Every row gives one point. Any point is a mix of the corners, with weights that add up to 1. It lies inside the corners' shape when no weight is negative. Say inside or outside, and name the corners with a negative weight.

Corners:
(1): [ 25 -36]
(2): [ 31 -14]
(3): [-60   9]
Points:
[-30 -10] => outside (2)
[  8 -26] => inside
[-39  -9] => outside (2)
[-42  -5] => outside (2)
[-22 -14] => outside (2)
[ 23 -31] => inside

Corners:
(1): [ -2   5 -31  19  22   3  -3  -7 -33]
(2): [  3 -19   1  20   9   1  -2 -12  25]
(3): [  5  27   6 -12   2 -45 -26 -30 -23]
(4): [-12 -34  22   3   3   3  27  -3   9]
(5): [  5  23  22 -12 -31   2 -15   4 -23]
(6): [  8  18  20  58  -6 -25  -7 -40 -11]
(7): [  0 -42  -7   8  10 -60  33  13  11]
(8): [-12  20   1 -20   5  22  11  -6  17]
(9): [-49  19  11 -23 -28  17 -14  15  -8]
(10): [ 10  19  16   6  22  -9 -11   3  -4]
Points:
[-12  12   7   7  -9   3   2   3 -15] => outside (2, 3)
[-8  9  4 -6  4  8  7 -7  6] => inside
[ -3 -11   5  22   4  -8   7  -1  -5] => outside (3, 8)
[ 14  -4   5  31  23 -42  -4 -26  -9] => outside (5, 8, 9)
[-13   2  14  -7  -7  -4   4   0   8] => outside (1)
[-5 -8 13  1  3 -9  6 -9 -2] => inside
[ -7  -6   6  12   9 -14   4 -13   5] => outside (5)
[  3  15   9   7   0 -26 -13 -22 -12] => inside
[-13  -2  10  -5   0   6  10  -3   6] => inside

Corners:
(1): [ 23  11  22   9 -47  27  19  26  -3  35  33  17   2  -7  -6  27  10  10]
(2): [ 10   0  25 -31   8 -38 -17  17  -8  -3 -34  19  24  27  48  -8 -31  15]
(3): [ 26  -3 -49  18  10  22 -17  -2  35  28 -16 -31 -31  -3  38  34   3 -39]
(4): [-56  -4 -11  -7 -14  38 -42 -31 -16  24  18  60  37 -35 -22 -32  21 -14]
(5): [-22 -24 -43  10 -36 -27 -20 -24  37  12  41   5  14 -42 -14  25 -11  23]
(6): [ 21  29 -17 -12  24   0  21 -28 -21  27  21  28  -8   2 -22  -4 -27  37]
(7): [ 25  -7 -44 -16   6 -42  29   0  -1 -16  42 -19  15  25  36 -20  22  12]
(8): [ 14  41 -14  33  17  31  36   7   1 -13 -16  32   8 -27  13  18  46   8]
(9): [  9 -35 -10   8 -36 -24  -2   0  -9  45   3  31  11 -24 -11 -15   6 -41]
(10): [-49  -2   0  30  23   7 -25 -22   7  18   8  51  34  36   9 -12   2 -22]
(11): [ 11  -6 -45  31  23   6  23 -30 -16  -8 -13 -23 -31 -13  50  39   9   4]
(12): [ 14 -19  14 -49  33 -26 -39 -16 -31  40  35  46 -30  38 -33   7   5 -40]
(13): [-53  23  -8  40 -35  43  -1  21  21  -7   9  38 -33  -7  31 -11   7   0]
(14): [-20 -40  -5 -54 -50 -29  28 -11  19  33  29  13 -33  56  13 -14  -1  -2]
(15): [-43 -27 -22  -6   4 -11 -30   5 -25   6 -11  47  -2  34 -19   2 -13  -8]
(16): [-36 -29  14  -4 -15   5  45  19 -21 -27  -8 -26 -31   4 -36  -8  32  32]
(17): [ -4 -29 -56  23  28  27  38 -12  30 -37  34  -5 -22  20  12  14  -4  -8]
(18): [-46  16 -32 -35  19 -17   6 -47 -13  -8  30  -3  14  12 -28  -7 -24 -21]
(19): [  4 -12 -17   0 -55   4 -12  -7  18 -36   9   1 -22  26  11 -11   2   4]
Points:
[ -9  -4 -27  28 -12  16   4   0  10  -4  16   6 -13  -7   5  13  14 -14] => outside (2, 4, 6, 14)
[ -5 -13 -17   5 -13   3   0  -2   7   7  10  16  -8   7  10   1   8  -2] => outside (18)
[-21  10 -14   7 -15  13   4  -5   2   1   6  12   3   0  11   1   4  12] => outside (9, 12, 17)
[ -5  -9 -21   0  -3  -5   9 -13  -1   7   8  10   4   5   6   1   3   1] => outside (12, 13)
[ -1  -6 -12   1 -22   2   1  -5   3   2  14  14  -5   7   1   0   2  -1] => inside

Corners:
(1): [-58   8 -38   2  32  -3 -10 -19 -20  -6  -4 -11   0  21 -40 -30   7  -8
   1   0]
(2): [-19   7   4  13  11 -32 -42  -3  30  11  -9  -1 -43  20 -26 -24  37  -5
 -28 -15]
(3): [-32  16  -5   9 -56 -19  -5 -10  12   2  28  59   4  -9  -7  16 -24  14
  31 -31]
(4): [ 11   2   4 -31 -30  31   1  56   7   5 -16   4   9  14  31  24 -18  21
  15  33]
(5): [ 15 -11  -6 -25 -35  46  12  13 -17  -6  -3  -2  28  43  11  -7 -10 -13
 -13   9]
(6): [-35 -13 -30 -33  -7  37 -27   0 -29 -13  -1  -8  20  39  16  10  13 -40
  -5 -11]
(7): [  9   7  41  -2  20 -25  -8  21  -4 -37 -15 -11 -24 -16  17  -2  16  25
 -17 -21]
(8): [  2  14  19 -54 -26  -9   8   6  13  -7 -19   9  30  -3  38   8  18  19
   6  14]
(9): [-24  10  -8  29  -3  -7 -29 -11  18 -16 -10 -18 -23   1   4 -46  32  -3
  12 -16]
(10): [-14  10 -10   0 -56 -11  24 -14  11  14  41  15 -16 -13  -8  32  -7  19
  27 -18]
(11): [ -2  12 -24 -35   4  27  15  19 -43   5  11  24  20  12  36  -5  26 -35
  -5  22]
(12): [ 11   4  36 -32 -14  10  19  39  35  21  16   4  27  -6  25  19  -1  21
  20 -16]
(13): [-35   8 -29   9  17  12 -40 -32  -9 -16  12 -17   1  25 -60 -14  -1 -47
   6  35]
(14): [ 30 -10  -3 -32 -14   2  35  23  30 -17 -12  25  12  11  43  30  -7   4
  21 -13]
(15): [ -6 -18 -24   1 -14  -4   6  20 -26  -1  -5  -2  57  22  15  16  10  -9
   7  23]
(16): [ -1  31 -29 -20  28 -28 -29  24  15 -24  14 -22 -22  -6 -10 -26  29  12
 -24  -5]
(17): [  9 -21   5 -11 -46 -24   0  -8  25  20  21  22   4 -38  19   8 -36  28
  34  -1]
(18): [  1  17  -1   9  20   6 -40 -22  19  -4  12 -12  -7  17   7  -6   5  25
 -10  -8]
(19): [  1  33  -7   9 -29 -37   9   0   9  24  -7  20  -4 -42   4  16 -26   7
  16 -50]
(20): [-35   8   0  29 -34 -17  18 -15  48  -3   7  16 -13 -37  14  12 -21  10
 -12 -18]
(21): [-10 -13 -24 -14   2  54 -24  -5 -13  -1 -16   2  23  10 -21  -2  28  -5
  -8  14]
Points:
[-11   3 -12  -8 -18   3  -2   2   6   3   6  11  12   4   7   3   0  -2
   8  -1] => outside (7)
[ -4   4   2 -14 -11   3   1  13  10   5   5   4  14   1   9   7   3   6
   8  -7] => inside
[-10 -11  -4   1 -39  17  -5   2  24   7  10  11  13  13   2  13 -12   5
  13   1] => outside (1, 7, 8, 11, 16, 19)
[-12   6  -5  -2 -16  -7  -1  -5  12  -1   7  12  -1  -4   6   3   5   6
   2 -16] => outside (4, 13)
[-13   7  -2  -5  -6 -12  -3   8  19 -11  -9   4   5 -13  22   0   3  16
  10 -18] => outside (2, 5, 10, 11, 13)
[-21   3  -3   4 -26   9   0 -10   6  -9   3   1  11   9  -4  14 -19  -5
  17  -3] => outside (2, 11, 16, 17, 21)

Corners:
(1): [-15  -4  -1   6 -17   6  -8 -10   0  -8 -16   2   0  -9  -2   0  -2   0
  -2   7]
(2): [  5  -3   0   8  -2  -6   8   2  -2   5  -2  -4  -9  -7  -8 -10  -8  -1
  -2   3]
(3): [  5  -8   7  12 -13  -1   1  -3  -4  -6   7  -4  -1  -9  -1   2  -1  -1
  -2   4]
(4): [  4  -5  -2   8   5  11  -1  -5  -8   1   3   7  -7   0  -2  -1 -15  -3
   1   4]
(5): [  2  -3  16  13   7  -8 -11   0  -5  -1   6 -10   0   1  16   4   3   4
   5   8]
(6): [  2  -5  13  13  -8  -3   2   2  23  -3   1  -4  -6 -11  20   6  -5   8
  -5   6]
(7): [ -1 -11  14 -13 -17  -7   1  -7  -3  -3  -1   9   0  -6 -10  -3   1   4
  -4   2]
(8): [-6 -8 -5 -4  4 -8  0 -5  4 -6  2 -8  3  4 -3 -2  1 -7 -1  9]
(9): [-10  -7   2 -21   6  -7  -8   5  -2   8  13   3   2  -7 -10  -3   7   4
  37  -5]
(10): [  4  -2   9   8  -1 -11   3  11   0  -9   8   5   5  -3 -13   0 -20 -12
  -3   6]
(11): [  7  22  -1   8   2  -3   2  -1   2  -2  10  -8   0  -6   5 -11  -2  -2
   5  -2]
(12): [  3   0   1   8   5  -7  11   0   3  -4   5   3   4   1  -6 -10   4   6
   1  17]
(13): [-45  -4  -1 -25   3   9   6  -5  -5   0   0  10   0 -14 -16   3 -13   3
  -6  -4]
(14): [-7  2 -7 12  4 -6 21 -2 -2  0  6 -4  1  4 30 -7  4 -9  0  9]
(15): [  4  10   0   3  -2 -11  -3   2   6  15  12   0  10  -5  10  -1   7   5
   3   6]
(16): [-5 10  4  6  4 -8 19 -8 -1  4 -3 -3 -2 -8 -3  1 -9  1 -4  6]
(17): [  3   2   3   3   1  -2  -3   8  -2  -7  -2   0   2 -10   5   8  -3   2
   6  -6]
(18): [  6  12   0  -5  -7   1  -4  19  -5  -5  10 -10   2  -3  -1   4  -4 -14
   6   8]
(19): [-21   4  -2   7 -12  -4  -2  -9  13  10   0   9  -6  -4   1   6   1  -6
  -7  -9]
(20): [ 6 -7  0  3 15  7 -8  0 -3  5  6 -3 29 60 -6 -1 -4  2  2  2]
(21): [  3  -1   5   8   2   8  -1  -5   8  -1   4   1  11  -7 -11  -4  -1 -12
  -2   2]
Points:
[ 1  2  4  5  0 -5  1  0  3  2  6 -1  1 -2  2  0 -3 -3  3  1] => outside (1, 12, 13)
[-6  6 -1  6  0  1  3 -1 -6  2  2  0  0 -2  1  1 -9 -2 -3  1] => outside (6, 7, 8, 9, 12, 21)
[ -4   0   6   6  -5  -1   1  -3   3  -7  -1   0  -3 -11  -2   2  -5  -1
  -5   5] => outside (2, 9, 14, 15, 20)
[-4  0  0  2 -3  0  2 -2  3  1  2  0  2 -2  0 -1 -1 -1  0  2] => outside (5, 10)
